Rows are points. Each copy is the shape, with its points in the same order, stretched, turned, moved and blurred by noise. Some copies are also mirrored. Which?

Shape (6 x 2)
-0.75 -0.10
-0.62 -0.21
0.04 0.47
0.67 -0.42
-0.10 0.44
-0.48 0.24
Copy 1 (6 x 2)
-0.69 0.15
-0.60 0.03
0.24 0.36
0.29 -0.73
0.08 0.31
-0.28 0.29
Copy 1 is: only turned
Copy 2 (6 x 2)
0.33 0.80
0.43 0.66
-0.44 0.03
0.45 -0.60
-0.37 0.16
-0.11 0.56
Copy 2 is: mirrored
Copy 3 (6 x 2)
-0.75 -0.18
-0.69 -0.04
0.22 -0.54
0.31 0.42
0.02 -0.54
-0.36 -0.46
Copy 3 is: mirrored

Shape (8 x 4)
0.28 0.00 0.69 0.09
-0.05 -0.15 -0.17 0.42
0.29 0.11 0.53 0.01
0.46 -0.35 0.78 -0.43
-0.91 -0.18 -0.32 0.26
-0.45 0.26 -0.42 -0.26
0.28 -0.62 0.55 -0.47
0.14 -0.20 -0.58 -0.63
Copy 1 (8 x 4)
0.35 0.25 0.56 -0.15
-0.26 -0.38 0.06 -0.12
0.38 0.26 0.34 0.02
0.82 0.48 0.52 -0.55
-0.88 0.21 -0.22 -0.30
-0.11 0.48 -0.61 0.33
0.71 0.41 0.37 -0.85
0.55 0.04 -0.70 -0.02
Copy 1 is: only turned
Copy 2 (8 x 4)
-0.19 0.02 0.87 -0.07
-0.07 0.30 0.20 0.37
-0.15 0.08 0.72 -0.17
0.22 -0.42 1.15 -0.32
-0.30 -0.25 -0.51 0.59
-0.06 -0.12 -0.44 -0.16
0.36 -0.59 0.98 -0.10
0.58 -0.22 0.04 -0.32
Copy 2 is: only turned

Shape (11 x 8)
-0.41 -0.02 0.79 -0.09 -0.68 -0.13 0.01 0.16
-0.20 0.07 -0.46 0.71 0.05 0.52 -0.10 -0.50
0.31 0.14 -0.14 0.17 0.77 0.76 0.08 0.07
0.52 -0.10 -0.12 -0.12 0.70 0.15 -0.39 0.24
-0.34 0.27 -0.06 0.06 -0.15 -0.35 -0.01 -0.16
0.28 -0.05 -0.50 0.40 -0.52 0.19 0.39 -0.38
-0.56 0.87 0.37 0.52 0.09 -0.30 0.03 1.09
-0.38 -0.15 0.49 0.68 -0.33 -0.49 -0.06 0.46
-0.13 0.47 0.28 0.46 -0.67 -0.07 -0.40 0.37
-0.15 0.30 0.36 0.41 -0.38 -0.21 -0.21 -0.21
0.16 -0.29 -0.93 -0.12 0.66 0.90 -0.29 0.05
Copy 1 (11 x 8)
0.01 -0.72 -0.64 0.60 -0.15 0.13 0.48 -0.07
0.71 0.14 0.91 0.20 0.05 0.39 0.11 0.28
0.42 -0.06 0.97 -0.35 -0.07 -0.25 0.20 0.96
0.28 0.09 0.51 -0.17 0.21 -0.52 -0.22 0.36
0.06 0.00 -0.06 0.50 -0.01 0.23 -0.15 -0.05
0.66 0.47 0.36 -0.01 -0.28 0.23 0.21 -0.26
-0.43 -0.34 0.70 1.38 -0.51 0.00 0.41 0.31
-0.30 -0.26 0.03 0.99 0.23 0.17 0.47 -0.28
0.40 -0.19 0.30 1.19 -0.43 -0.10 0.32 -0.24
0.41 -0.14 -0.12 0.85 -0.01 0.16 0.24 0.06
0.42 -0.05 1.46 -0.75 0.04 -0.08 -0.49 0.37
Copy 1 is: mirrored
Copy 2 (11 x 8)
-0.30 0.27 0.55 0.52 0.11 -0.15 0.18 0.52
-0.83 -0.90 -0.09 0.09 -0.44 -0.06 0.00 0.21
-0.65 -0.20 -0.32 -0.28 -0.28 0.12 -0.86 0.18
0.17 0.00 -0.58 -0.18 -0.17 0.09 -1.07 0.15
-0.25 -0.07 0.22 -0.16 -0.04 0.17 0.38 0.25
-0.53 -0.47 0.36 0.02 -0.78 -0.48 0.11 0.40
-0.67 0.52 -0.32 0.15 -0.60 1.12 0.58 0.50
-0.22 0.01 -0.18 0.34 -0.28 0.26 0.38 0.85
-0.40 -0.05 -0.01 0.66 -0.63 0.19 0.41 0.22
-0.43 -0.11 -0.01 0.28 -0.09 -0.13 0.43 0.15
-0.23 -0.84 -0.07 -0.10 -0.59 0.19 -1.33 0.24
Copy 2 is: mirrored

Shape (16 x 11)
0.62 -0.16 -0.99 0.18 -0.22 0.16 -0.44 -0.36 0.38 -0.16 1.11
-0.56 -0.43 0.46 0.23 -0.24 -0.34 0.09 -0.05 0.06 -0.44 -0.23
0.71 0.33 0.55 0.15 -0.22 0.16 0.35 -0.17 0.54 -0.45 -0.06
-0.18 0.08 0.66 0.41 0.97 0.22 -0.60 -0.44 0.33 -0.04 -0.22
0.45 0.44 0.51 0.06 0.50 0.26 0.12 -0.41 -0.26 0.13 0.12
0.65 0.01 0.01 0.09 0.32 0.19 -0.13 -0.34 0.51 -0.10 -0.25
0.33 -0.16 -1.30 0.09 0.24 -0.09 0.46 0.60 0.44 -0.33 0.50
0.28 -0.02 0.40 0.16 -0.26 -0.72 -0.45 0.02 -0.65 -0.14 -0.30
-0.22 0.05 -1.07 1.24 0.39 0.20 0.41 -0.13 0.52 0.29 0.23
0.16 0.42 0.40 0.35 -0.09 -0.85 0.22 -0.22 -0.07 -0.49 -0.17
0.23 -0.29 0.54 -0.02 0.78 -0.92 -0.51 0.93 0.15 0.39 0.45
0.69 -0.60 0.43 0.15 0.32 -0.04 -0.23 -0.12 -0.10 0.04 0.40
-0.41 -0.04 0.61 0.12 -0.30 -0.17 -0.28 0.79 0.46 -0.07 -0.19
0.50 0.24 -0.14 0.06 -0.11 0.23 0.23 -0.38 -0.18 -0.46 -0.08
-0.18 0.17 0.29 0.15 -0.05 0.16 0.25 -0.14 0.29 -0.53 -0.01
-0.26 0.24 -0.50 -0.04 -0.32 -0.11 0.93 -0.38 0.54 -0.01 -0.27
Copy 1 (16 x 11)
0.20 0.27 0.09 -1.07 -0.18 -0.92 -0.31 -0.16 -0.89 -0.49 -0.05
-0.14 -0.15 0.30 0.60 -0.37 -0.03 0.70 -0.19 -0.34 0.06 0.29
0.79 -0.16 0.61 0.17 -0.38 -0.21 -0.01 -0.15 0.05 -1.11 0.12
-0.57 0.09 0.51 0.66 0.17 -0.04 0.05 -1.05 0.01 -0.83 0.10
0.32 0.02 0.50 -0.09 0.17 0.23 -0.25 -0.66 0.32 -0.58 0.23
0.08 -0.36 0.29 -0.09 -0.18 -0.31 -0.31 -0.24 -0.05 -1.02 0.12
0.28 0.01 -0.54 -0.93 0.17 -0.71 0.37 0.39 -0.37 -0.70 -0.45
-0.14 -0.61 1.26 -0.09 0.13 0.01 0.00 -0.07 -0.24 0.54 0.52
0.14 -0.12 -0.86 -0.31 0.09 -0.11 0.29 -0.76 -0.90 -0.82 -1.24
0.37 -0.50 0.92 0.05 -0.09 -0.47 0.29 -0.35 0.19 0.03 0.01
-0.25 -0.24 0.65 0.22 1.22 -0.46 0.50 0.02 0.10 -0.08 1.16
0.11 -0.19 0.46 -0.42 0.11 -0.04 0.32 -0.33 -0.31 -0.85 1.06
0.03 -0.01 0.43 1.00 0.31 0.01 0.42 0.31 -0.27 -0.19 0.30
0.39 -0.02 0.43 -0.51 -0.55 -0.01 -0.07 -0.14 0.00 -0.49 -0.14
0.33 0.20 0.38 0.32 -0.32 -0.13 0.35 -0.29 -0.15 -0.57 -0.18
0.45 -0.22 -0.67 -0.12 -0.55 -0.27 -0.01 0.06 0.04 -0.10 -0.36
Copy 1 is: only turned
Copy 2 (16 x 11)
0.42 -0.51 -1.25 -0.61 0.21 0.60 -0.13 -0.62 0.81 0.22 0.12
-0.32 -0.28 0.57 0.22 -0.23 0.58 -0.16 0.22 -0.39 -0.03 -0.01
0.42 0.10 0.33 -1.02 0.06 0.67 -0.28 -0.26 0.32 0.08 -0.16
0.06 -0.44 1.08 -0.09 0.45 -0.43 -0.65 0.07 0.56 -0.58 0.19
0.70 0.08 0.44 -0.19 0.40 0.02 0.03 -0.29 0.49 -0.40 0.24
0.29 -0.15 0.10 -0.98 0.26 -0.08 -0.34 -0.22 0.42 -0.39 -0.26
-0.01 0.30 -1.34 -0.76 0.01 0.00 -0.29 0.19 -0.10 0.46 0.64
0.53 -0.11 0.23 0.56 -0.42 0.27 -0.29 0.05 0.12 0.10 -0.55
-0.87 0.50 -0.90 -0.42 0.95 0.25 -0.28 0.24 0.63 0.08 0.48
0.17 0.42 0.32 -0.11 -0.79 0.55 -0.29 0.10 0.33 0.10 0.01
0.68 -0.62 0.17 0.06 -0.40 -0.79 -0.48 1.06 0.22 0.91 0.22
0.75 -0.69 -0.10 -0.21 0.37 0.24 -0.18 0.46 0.40 -0.29 -0.15
0.01 -0.36 0.77 0.05 0.00 0.03 -0.52 0.09 -0.42 1.03 -0.12
0.28 0.17 -0.23 -0.45 0.17 0.47 -0.10 -0.49 0.14 -0.38 -0.07
0.04 -0.01 0.40 -0.34 0.07 0.61 -0.19 -0.32 -0.09 -0.04 0.30
-0.65 0.49 -0.19 -0.73 -0.08 0.28 0.40 -0.27 -0.15 0.08 0.29
Copy 2 is: only turned

Shape (16 x 12)
-0.19 -0.35 0.93 0.49 0.41 0.19 0.26 -0.12 0.81 0.14 -0.38 -0.28
-0.12 -0.12 -0.22 -0.36 -0.28 -0.03 -0.55 0.13 -0.28 -0.19 0.62 -0.29
0.36 0.29 -0.03 -0.17 0.13 -0.31 0.05 0.16 -0.09 -0.52 -0.26 0.06
-0.15 0.16 -0.20 -0.43 0.49 -0.32 -0.28 0.64 -0.27 0.28 0.03 0.60
0.27 -0.31 0.61 0.46 0.03 0.06 0.69 -0.30 0.89 0.09 0.18 0.27
-0.04 0.07 -0.33 0.07 0.00 -0.59 0.18 -0.05 -0.20 0.44 0.13 0.13
0.00 -0.39 0.47 -0.14 0.12 0.30 0.52 -0.35 0.71 0.14 -0.63 0.49
-0.34 -0.56 0.41 -0.12 -0.01 0.40 0.87 -0.09 0.38 -0.10 0.20 -0.38
-0.07 -0.74 0.28 -0.07 0.73 -0.34 0.30 -0.53 0.46 -0.18 -0.19 0.12
0.10 -0.15 0.27 0.12 0.22 0.02 0.43 -0.32 0.18 0.46 -0.43 -0.35
0.41 0.10 -0.26 -0.67 0.51 -0.58 -0.07 0.51 0.39 0.23 0.14 -0.04
-0.37 -0.18 0.86 -0.22 -0.12 -0.51 0.32 -0.27 0.49 0.03 -0.09 -0.02
0.00 0.06 -0.44 -0.79 -0.52 0.13 -0.80 -0.26 0.03 0.06 0.65 -0.42
0.15 0.73 -0.03 -0.73 0.72 -0.41 0.21 0.05 -0.17 0.23 0.05 0.32
0.62 -0.40 0.22 -0.68 -0.61 0.07 -0.48 0.03 -0.74 0.29 0.70 -0.36
0.27 -0.24 -0.51 -0.92 -0.94 -0.28 -0.51 0.44 -0.45 0.17 0.34 -0.49
Copy 1 (16 x 12)
0.12 -0.61 -0.54 -0.07 0.52 0.08 -0.66 -0.83 0.08 0.82 -0.39 -0.47
-0.01 -0.14 -0.02 0.19 -0.22 0.43 -0.30 0.51 -0.43 -0.15 -0.15 0.32
0.22 -0.03 0.05 0.27 -0.22 0.05 -0.09 -0.31 0.15 -0.20 0.32 -0.17
0.17 -0.16 0.08 -0.34 -0.46 -0.01 -0.42 -0.82 -0.20 -0.25 0.19 0.71
-0.34 -0.49 -0.30 0.00 0.50 0.50 -0.99 -0.50 0.49 0.64 -0.02 -0.40
-0.08 0.30 0.16 -0.11 -0.36 -0.09 -0.03 -0.32 0.46 -0.30 -0.22 0.15
-0.31 -0.47 -0.32 -0.38 0.64 0.26 -0.50 -0.69 0.66 0.47 0.60 0.06
-0.40 -0.06 -0.52 -0.61 0.42 0.56 -0.46 0.34 -0.36 0.41 0.02 -0.68
-0.07 -0.56 0.44 -0.23 0.49 0.01 -0.42 -0.60 0.06 0.47 0.16 -0.13
-0.10 0.12 -0.37 -0.11 0.13 -0.40 0.04 -0.30 0.57 0.08 -0.13 -0.37
0.23 -0.71 0.18 -0.16 -0.38 -0.09 -0.19 -0.78 0.45 -0.68 -0.24 0.09
-0.50 -0.52 -0.13 0.03 0.36 0.31 -0.05 -0.76 0.16 0.37 -0.04 -0.13
-0.04 -0.55 -0.09 0.25 -0.26 0.35 -0.09 0.71 0.24 -0.27 -0.17 0.52
-0.06 -0.22 0.11 -0.25 -0.80 -0.36 -0.03 -0.71 0.28 -0.24 0.42 0.02
-0.99 0.22 -0.23 0.40 0.48 0.02 -0.21 0.83 0.02 -0.79 0.19 0.56
-0.42 0.14 -0.11 0.13 -0.03 0.30 0.43 0.69 0.25 -1.28 -0.16 0.58
Copy 1 is: mirrored
Copy 2 (16 x 12)
0.47 -0.69 -0.24 0.33 -0.75 -1.00 -1.42 0.09 -0.51 0.18 -0.73 -0.27
0.21 0.04 0.21 0.18 0.40 0.31 0.06 -0.09 0.64 -0.08 0.60 0.34
-0.03 -0.02 0.06 0.05 -0.57 -0.45 0.81 0.04 0.12 -0.52 0.07 0.01
-0.09 -0.62 0.38 -0.74 -0.01 0.10 1.03 0.36 -0.30 -0.08 0.83 -0.07
1.02 -0.31 -0.55 0.06 -0.28 -0.68 -0.50 0.43 -0.20 -0.39 -1.45 -0.02
0.30 -0.26 -0.23 0.20 0.00 0.62 0.69 0.31 0.14 -0.17 0.07 -0.11
0.26 -0.22 -0.52 -0.52 -0.92 -0.64 -0.52 1.00 -0.19 -0.18 -1.06 -0.37
0.69 0.02 -0.74 0.56 0.19 -0.60 -0.83 0.93 -0.11 0.12 -0.66 0.22
0.81 -0.86 -0.14 0.06 -1.33 -0.40 -0.33 0.44 0.25 -0.23 -0.45 0.33
-0.07 -0.37 -0.72 0.25 -0.65 -0.21 -0.41 0.20 -0.17 0.02 -0.51 -0.35
0.56 -0.85 -0.30 -0.46 -0.14 -0.52 0.96 -0.04 0.25 -0.26 0.45 -0.18
0.67 -0.74 -0.28 0.48 -0.29 -0.66 -0.75 0.78 -0.19 -0.81 -0.43 -0.18
0.01 -0.08 0.07 0.03 0.41 0.28 -0.02 -0.17 1.42 -0.01 0.26 0.05
-0.38 -1.24 0.08 -0.26 -0.23 -0.26 1.59 0.41 -0.09 -0.53 0.09 0.01
0.09 0.23 -0.70 -0.35 0.46 0.61 -0.10 -0.28 0.26 -0.83 0.80 0.49
0.17 0.59 -0.61 -0.25 0.61 0.51 0.31 0.10 0.90 -0.47 1.13 -0.05
Copy 2 is: only turned
Copy 3 (16 x 12)
0.02 -0.16 0.56 0.39 -0.17 -0.98 -0.94 -0.69 0.45 -0.10 -0.21 -0.06
-0.12 0.81 -0.09 -0.38 0.04 0.03 0.26 -0.01 0.34 -0.05 0.22 0.82
0.11 0.07 -0.52 -0.58 -0.13 -0.32 -0.15 0.12 0.03 -0.81 0.03 -0.16
0.62 -0.10 -0.43 -0.40 0.02 -0.09 0.22 -0.51 -0.19 -0.17 -0.31 0.54
0.54 0.39 0.03 0.59 0.01 -0.52 -0.46 -0.16 0.30 -0.47 -0.54 -0.32
0.33 0.04 -0.23 -0.02 0.00 0.61 -0.04 -0.14 0.02 -0.24 -0.54 0.56
0.66 -0.04 0.46 -0.05 -0.01 -0.60 -0.17 -0.32 -0.10 0.03 -0.79 -0.36
-0.03 0.44 0.51 0.25 -0.36 -0.83 -0.03 0.10 -0.12 -0.27 -0.49 0.30
0.52 -0.23 0.57 -0.15 0.16 -0.44 -0.38 -0.21 0.33 -0.60 -0.51 0.27
0.22 -0.15 0.30 -0.07 -0.25 -0.14 -0.72 0.01 -0.06 0.02 -0.33 0.05
0.81 -0.27 -0.47 -0.28 -0.36 -0.03 0.26 0.17 0.22 -0.02 -0.05 0.54
0.09 0.19 -0.01 -0.27 -0.54 -0.56 -0.20 -0.25 0.62 -0.36 -0.87 0.44
0.11 0.98 0.09 -0.65 -0.20 0.48 0.51 0.23 0.45 0.49 0.22 0.74
0.81 -0.07 -0.48 -0.89 -0.74 0.03 -0.13 0.04 -0.34 -0.52 -0.28 0.47
0.13 1.19 -0.48 -0.58 0.34 0.12 -0.39 0.59 0.08 0.35 -0.19 1.01
-0.01 0.63 -0.56 -0.52 0.20 0.33 0.55 0.82 0.18 0.62 -0.12 0.90
Copy 3 is: only turned
Copy 4 (16 x 12)
0.97 0.13 0.03 -0.18 -1.05 -0.48 0.09 -0.07 0.06 0.30 0.58 -0.11
-0.55 0.15 0.24 -0.04 0.72 0.03 -0.15 0.46 0.36 0.64 0.06 0.26
-0.90 -0.23 0.32 0.00 -0.13 -0.47 -0.45 0.63 0.28 -0.20 0.12 0.08
-0.70 -0.07 0.73 -0.09 0.49 0.64 -0.22 0.31 0.06 -0.29 0.12 0.23
0.55 0.14 -0.25 -0.29 -0.52 -0.47 0.33 0.10 0.42 -0.05 0.44 -0.54
-0.15 0.21 0.39 0.02 0.84 -0.25 -0.30 0.17 0.16 -0.24 0.31 -0.07
0.45 -0.33 0.25 0.05 -0.76 -0.44 0.40 -0.07 0.00 -0.22 -0.22 -0.31
0.53 0.47 0.14 0.09 -0.26 -0.40 0.52 -0.51 0.09 0.24 0.15 0.32
-0.04 -0.38 0.65 -0.52 -0.38 -0.66 0.14 0.05 -0.11 0.06 0.16 -0.53
0.42 0.14 0.41 0.34 -0.24 -0.56 -0.29 -0.35 0.06 0.05 0.11 -0.32
-1.17 -0.09 0.79 0.30 0.46 0.28 -0.07 0.28 0.26 0.35 0.46 -0.44
0.22 -0.53 -0.09 0.11 -0.19 -0.53 -0.03 -0.25 0.19 0.29 0.59 0.09
-0.75 0.02 0.16 0.24 0.98 0.16 0.06 0.49 0.12 1.05 -0.26 -0.23
-1.31 -0.25 0.57 0.35 0.27 0.52 -0.33 -0.34 -0.29 -0.27 0.03 -0.26
-0.45 0.19 0.25 0.28 0.68 -0.14 -0.59 -0.36 1.03 0.92 -0.51 -0.03
-0.83 0.07 0.55 0.61 1.33 -0.19 -0.31 0.36 0.98 0.81 -0.18 0.25
Copy 4 is: only turned
